Each row is a point. The window is the flat piece filled in between its corners: a triangle in 3 columns, a solid with four corners in 4, and so on. A path goes straight from each point to the next, and from the last back to the first. List the points from which the path goes on through the window.
(in the rows, 128 means zero)

Window, 4 rows:
[[163 164 127 109]
 [ 88  27 126 200]
 [142 208 193 156]
 [119 149 181 115]]
Path:
(1): [128 172 116 113]
(2): [172 144 169 119]
(3): [153  49 168 137]
(4): [ 99 109 136 169]
(5): [ 79 180 116 133]
(6): [148 111 163 116]
(7): [148 125 166 168]
(8): [ 54 154 162 152]
Through the window after points: 1, 3, 7

Window, 8 rows:
[[167 130 118 115  98 142  82 117]
 [ 98  85 199 165 169  83 112 229]
 [ 89 122  94 142 122 102 106  81]
 [123 193 115  91 109 199 117 127]
 [ 87 115  52 167 143 120  90 158]
 [134  95 168 199  81 120 180 190]
 [ 75  99  46 111  30 145 134 118]
 [166 135  99  65 129 210 135  84]]
Path:
(1): [ 92 119 102 127 117 176  85 120]
(2): [101 126 146 150 128 207  85 145]
(3): [148 118  88 106 123  66 150 180]
(4): [112 122 110 130 131 108 135 151]
(5): [ 58 106 160 157 107 191  87 147]
(6): [ 92 117 102 136  71 163 112 126]
(7): [116 122  86 101  96 120 137 150]
(8): [134 156  96 105 113  86 157 141]
(9): [ 92  79  91 165 125 198  61 108]
(10): [103  97 147 170 117 207 106 113]
(11): [144 131 125 110  71 119 158 152]
(12): [163 128 127  95 103  93 175 152]
(13): [123 125  91 104 149 249  73  82]
(14): [100  99 125 137 105 146 116 124]
(15): [158 174  97 105  99  75 143 122]
(16): [164 173  95  93 124 117 131 149]
Through the window after points: 6, 8, 12

Window, 9 rows:
[[157  49 105 175 124 105 104 187  37]
 [122 125  59  77 138 148  97  86  50]
 [155 134  87  97 110 194  40 154  85]
 [220 153 135 108  98  17 151 165 133]
 [206  92 141 142 168 103 186 193 156]
 [178 118 117 180 133  79 141 112 154]
 [102  84 131  21 180 149  79 163 166]
 [128 107 122 143  71 132 199 142 145]
 [119 180 148 186 102 172 127 193  87]]
Path:
(1): [147 101  88 154 132 114 124 179 117]
(2): [141  98  33  94 140  77 134 222 134]
(3): [140  98 122 113 136 144 107 124  80]
(4): [175 113 165  98 121 125  93 110  79]
(5): [138 156  88 120 119 154 137 191 166]
(6): [116 144  72 131 126 131 113 180  95]
(7): [149 118 112  99 132 150 117  93  69]
(8): [155  91 142 126 118 134 114 162  77]
(9): [121 103  47 119 115 147 114 188  96]
(10): [143 121  42 137 122  83 112 195 140]
(11): [182 125 183  61 127 103 124 136 125]
(12): [181  83 177 121  94 142 156 138  67]
Through the window after points: 2, 6, 10, 12

Window (12 x 12):
[[106 153 109 175  46 130 153 130 115 116 121 116]
 [173 106 110 169  95 125 150 128 102 100 149  89]
 [135 154 123 141 157  89 112 155 110  60 147 137]
 [152 147 163  85 153 128 112 141 155  96 172 136]
 [158 134  99  88 137 131 126 178 105  93 110 108]
 [161 121 129 130 162 109 159 190 132 112 133 153]
 [122 102  80 144  94 130 125  80 109 140 131 144]
 [153 154  93 110 144 109 120 168 126 127 195 130]
 [131 113  70 185  93 153 123 132 157 101 131 110]
 [161 173 109 103 222  79 127  90 189 169 165  84]
 [134 169 138 114 249 133  99 107 146 188 181  89]
 [171 166  82 191  76 158 139  99 117 109 122 142]]
Path:
(1): [124 166 116  97 197  84 154 109 154 107 150 114]
(2): [182 147 125 128 156 123  94 127 163 155 169 105]
(3): [154  95 119 134 110 107  65 149 144 156 148 125]
(4): [139 165  99 142 162 143 171  97 108 113 147 106]
(5): [137 134  83 106 155 127 178 149 132 105 146 108]
(6): [146 175 150 185 129 121  45 106 137 155 144 150]
(7): [175 162 134 134 136 129  70 170 129 165 118 107]
(8): [139 132 107 121 145 121 159 133 137  89 167 136]
(9): [155 124 110 101 143 139 165  91 128  51 184 135]
(10): [146 152 110 154 117 100 100 183 133 143 130 123]
(11): [164 139 132 172 152  94  54 111 100 173 151  95]
(12): [133 166  87 104 144 146 180 141 162  91 150 146]
Through the window after points: 1, 3, 7

Window:
[[ 89 105  84 125 114  56  77 123 134  37 128 112 164 177]
 [208 151 162 109 128 114 126 106  56 115 111 106 169  75]
 [178 113 171  99 135 134 124 148  72  77  96 105  51  75]
 [147  90  77 249 188 112 195 223 137  94 204 211  94 135]
 [ 62 117  80 119 193  91 127  69 155  92 142 141 133 146]
 [ 27 132 124  99 146  91 104 139  94 119 147  95 157 201]
 [163 136 124 149 104 185  72 137 104 126 109 111 120  62]
 [ 90 190  88 114 115 100 109 121 113  84 135 188 117 195]
 [169 136 186  99 146 114  52 168  88 124  95 180 135  41]
 [159 132 159 123 109 130 141 153 110 117  13 123 141  76]
 [187 171 242 154 142 129  81 126 124 105  88  99 107  94]
 [ 58  96 121 202 132  76  97  92  70 107 146 199 108 189]
 [ 75  92 120 113  90  61 131 100 163 131 186 152 122 178]
 [247 111 197  91 148 178  44 134  79 147  46 151 130 121]]
Path:
(1): [123  88  98 171 138  59  66 124  88 150  56 117 109 102]
(2): [115 147  90 135 150  62 101 102  82 135 110 141 117 132]
(3): [124 114 161 116 114 146  91 142 149  80 122 148 167 157]
(4): [ 70  91 157 134 111 161 125 135 122  53 100 137 160 151]
(5): [214 166 103 141 156  66 111 125  87 165 140 119  60 107]
(6): [130 142  72 154 173  73 100 136 108 110 110 121  91 154]
(7): [118  85 185 110  93 164 122 150 110  91 157 189 180  77]
(8): [145 115 168 135 133 141 124 147 113  98 122 137 125 113]
(9): [152 141 140 169 138  86  97 155  99 122 113 154 107 124]
(10): [ 92 140 104 148 134  74  86 103 123 126 124 143 116 142]
(11): [127 133 149 116 131 136 124 152 105  93 130 168 156 160]
(12): [137 113 167 144 141 144 118 147  91  85 120 156 138 110]
(13): [157 147 102 107 153  64  65 158 121 167 116 147 114 121]
(14): [188 106  94 113 149  90  66 146 115 169  97 100 125  89]
(15): [147 157 203 119 135 167 138 130  93  56 111 170 146 117]
(16): [141 130 169 129 132 151 119 131 110  86 147 138 127 118]
Through the window after points: 12

Window, 14 rows:
[[172 102  73 176 170 181 147 178 196  28 119 161  75 160]
 [157 170 188 136 182 139 104 121 135 184  39 162 123 159]
 [128 165  87 163  90 159 168 131 173 129  96  84 128 121]
 [128 106 175 162 134 101 146 142 134  99 167 130  46 110]
 [107 116 115 170 125 141  76 117 183 106  88 114 106  76]
 [134 101 130  73 135  83  89 119 171 146 145 107 154 213]
 [169 196 182 112 152 110  61 141 106 128 136 184 104 191]
 [163  89 160 147 123 179  79 103 116 180 146 171 136 159]
 [160  85  64 117 137 153 125 129 189  73 103 161  20 125]
 [105 173  81 105 167 144 114 185 193 172 132 147 149 111]
 [196 167  69 193 207  99 128 131  91  91 129  76 113 156]
 [206 137  79 155 151 125  55 219 168 183  97  53 158  90]
 [139 116  95 119 102 144 169 163 120 138  92  91 209  63]
 [124 131 174  13 135 184 120  83 166 160 116  83 183 171]]
Path:
(1): [119  78  76 131 145 145 131 172 136 112 126 113  44 149]
(2): [175 140 110 130 140 139 103 124 183 104 103 147 108 128]
(3): [174 125 147 130 133 135 145 142 165 120 110 153 135 105]
(4): [ 88 197  79 131 180 167  31 141 102 148 133  54  71 211]
(5): [ 57 125 138  79 150 202 106 124 147 154  94  83 181 184]
(6): [201 143 165  63 136 130 123  97 168 144 124 125 130 133]
(7): [194 154 140  94 105 135 126  88 185 123 142 162 176 132]
(8): [119 135  93 126 171 155  97 169 143 147  83  98 111 144]
(9): [128 156 116 161 132 156 118 148 127 129 106 118 108 154]
(10): [226  87 105 111 183  91 128  94 184 129 157 107 152  92]
(11): [177 172 199 149 166  77  74 110 240 121 162 145 155 130]
(12): [123 108  99  75 123 218 123 140  45 176  70 125 111 177]
Through the window after points: 1, 5, 9, 11

Window (14 x 14):
[[141  96 139 131  47 148 132 102 145 173  91 147 198 125]
 [165 193 138 123 126 115 170 126  81  74 141  74 105 162]
 [205 141 143 155  85  94  73 123 184 154  81 123 164 146]
 [133 186 127  99 194 107 183  91 108 148 130  96  96 146]
 [ 38  63 100 159 107 126 175 142 139 166 135  52  67 121]
 [ 93  73 111 169 109 103 156  78 180  82  92 110  83  74]
 [113 188  64 123 167 136 144 162  82 112 157 166 151 197]
 [ 85  69 119  96 146 119 130 130  88 132  45  55  83  78]
 [ 76  92 148 147 146 173 134 104 189 113  84  35 105  68]
 [154 185  24  93 146 122 148 129  63 132 182 100 135 139]
 [124 162 108 151 150  74 130 115  74 120 165 106 180 136]
 [ 77 114 131 147 135 119 190 165 160 123  61  71  84  22]
 [147  86 165 126  76 123  92 138 189 136 171 180 158 111]
 [204  76 127 145 150 137 156 156 166 131 135 160 196 142]]
Path:
(1): [ 98 135 111 127 104 125 150 128 185 123 103  86 140 132]
(2): [125  87 135  41 134  75  93  80 145  29 109  44 185 107]
(3): [147 135 124 195 108 166 168 152 140 195 118 173 122 121]
(4): [146  93 140 167 142 123 121 139 128 131 127 100 117 122]
(5): [ 84 156  93  72  94 105 163 122 185 115 111 128 131  86]
(6): [101 108  86  76  89  92 122 124 205 163  64  33 140 144]
(7): [122  96 162 210 152 165 142 131  76  91 156 149 106  66]
(8): [136  53 177 162 175 133 156 123  65 149 109 108  72  53]
Through the window after points: none

Window (14 x 14):
[[128 168 112 100 106 158 160 145 149  88  93 126 122  98]
 [125 122 134 114 107  53 138 202 168  71 179 171 156 134]
 [100 173 142 134 108  99 119 122  97 104 108 153  48  96]
 [159  95 130 163  77  86 145 136 147 105 156 150 140 112]
 [138 121 117 172 164 103 155 120  93 106  65 171 104 158]
 [198 123 134 170 111 154 107 125 102  81 161 127 164 158]
 [146 123 105  58 163 117 100 138 164 146  94 113 125 132]
 [ 82  88 129 132  69  60  74 135 118 134 103  65 118 148]
 [ 99 134  77 115  69 125  81  68 126 111 117 149 165 101]
 [ 75 128 174  86 139  89 136 121 148 143 134 139 109 122]
 [ 90 126  50 121 166 180  68 197 173 148 106 143 149 123]
 [170 102 164 113 204 135 140 210  98 119 122 199 143 126]
 [ 91 133 163 135 151 116  81 154 158 110  77 122  98  99]
 [144 166 106 120 166 161 131 126 138 105 124  95 155  62]]
Path:
(1): [120 187 133 110 117 119 111 128 145 139 114 136 121 118]
(2): [102  71 117 119 137  94 150 159 133  79 105 152 108 102]
(3): [112 119  93 113 130 154 116 149 147  67  98 110 113  93]
(4): [143 156 174 123 136  87 130 154 125 164 126 181 147 139]
(5): [130 151 116 138 126 106 127 156 156 111 109 148 136 119]
(6): [129 107 125 110 139 130 107 143 114  93 124 130 126 119]
(7): [142  81  98 145 142 133 112 116 119  51 146 138 144 146]
(8): [143 157 148 123  94 106 144 161 148 143 115 143 123  98]
(9): [129 167 102 128 129 122 142 175 113 175  93 137 125 127]
(10): [117 106 150  89 110 144 121  92 174   7 129 130 128  90]
(11): [115  97 131 136 149 119 113 106 101  98 107 156 108 142]
(12): [135 147 110 154 131 101 143 141 120 117  83 150 120 132]
Through the window after points: 3, 7, 9, 11

Window:
[[ 95 161 175 170 189 142 117 114 165 125 151  91 150  67]
 [183 148 127  98 117 135 123 119 195 180 117  69  97 158]
 [177 135 112  98 101 168 210  66 147 124 160  60  78 179]
 [124  67  90  39 166 108 152 147  73 170 207 198  94 163]
 [200 126 126  65 150 166 163 142 104 165 188 247  41 144]
 [ 55 130 143 110 152  72 118  29  98 130  78 156 143  96]
 [ 95 135 149 199  99 126 117  83 140 170 130 128 199  73]
 [124 152 182 134  83 145  74  60 155 138 159  45 130  57]
 [201 148 135 115  86 149 131 104 182  75 112  37 166  86]
 [120  91 122 208 151 108  65  57 123 122 117 108 123  68]
 [109 137 179 137 161  88 105  83  32 144 122 138 155 160]
 [111 161 104 111 127  61 153 141  67 143 165 172  71 138]
 [161 147 144 119 100 224 156 164 142 163 102  29 102  67]
 [ 78 114 123  90 126 137 120 145  86 117 155 213  78 201]]
Path:
(1): [ 99 200  77  61  98 170  96 122  80 165 126 117 120 115]
(2): [149 164  46  83 137 153 112  74 128 217 190 167 118 135]
(3): [140 101 203 137 128 130 158 139 109 103 123 167  92 109]
(4): [132 114 178 139 110 121 147 130 119 109 130 106  97 101]
(5): [132 163  78 116 125 159  94  74 155 177 130 118 178 129]
(6): [141 147 119 117 156 140 119 103 110 161 140 158 127 106]
(7): [ 93  92 190 127  85 106 162 120 135  93 161 117  97 157]
(8): [132 116 174 147  67  98 169 137 149 162 107  93 122  86]
(9): [144 141 114 120 143 144 109  87 140 146 147 115 131 134]
(10): [137 177  96 109 139 145 120 110 134 166 126  97  98 130]
(11): [175  49 243 120  72 119 126 103 174 126 154  84 142 116]
(12): [145  56 206 208 168  56 148  60 175 117 159 157 143 139]
Through the window after points: 2, 4, 6, 8, 10

Window, 14 rows:
[[111 134 159 122 130  89 159 101 129  99 126  95 150 121]
 [127 113 129 137 190 147 117 102 138 156  89 110 120 134]
 [103 113 196  89 134 179  67 125 110 111  86 121  78 173]
 [ 52 146 127 130 132 148 151 184 165 101 111 123 107 113]
 [ 64 182 143 127 155 182  91 157 145 134 184  92  97 153]
 [135  89 114 109  99 137 159 154 116  85  84 102 161 149]
 [169 112 142 145 154 148 126  62 124  85 106 168 113 140]
 [185 163  85 108  59  77 113 187 167 109 130 195   7 159]
 [ 88 134 121 127 115 104 154 150 205 128 132 110 154 202]
 [104 130 132 150 113 128  83 130 202  96 148  77 147  96]
 [139 100 157 191 122  96 134 113 135 129 124 133 190 146]
 [128  98 145 108 127 163 109  54 123 156  92 149 146 125]
 [132 181 177 155 100 141 119 130 161 120 107  93 161 166]
 [151  86 174  95 191 160 165 107 125 128 112 153 146 112]]
Path:
(1): [ 91 126 139 105 135  75 126 127 113  97 110 159 163 142]
(2): [157 123 148 171 136 200 121 103 159 126 129 104 100 144]
(3): [132 111 147 157  98 168 160 119 155 114 121 133 103 153]
(4): [132 127 122  91 165 103  97 121 112  90  93 116 173 141]
(5): [114 165 147 127 152 136  98 147 149 133 120 140 142 164]
(6): [116  83 154 141  91 149 173  84 150 108 123  74 127 124]
(7): [109 114 151 136 137 149 133 115 142 116 123 100 120 135]
(8): [121 151 164 123 162 126 122 131 135 123  95 175 226 150]
(9): [ 91 114 105 108 182 120  76  81 130 130  91 153 169 120]
(10): [136 116 196 156 108 167 180 131 148 122 125  76 127 148]
(11): [144  81 146 175 103 169 171 120 151 153 100 145 100 165]
(12): [118 144 145 116 135 103 109 128 140  97 122 107 181 136]
Through the window after points: 1, 3, 5, 11
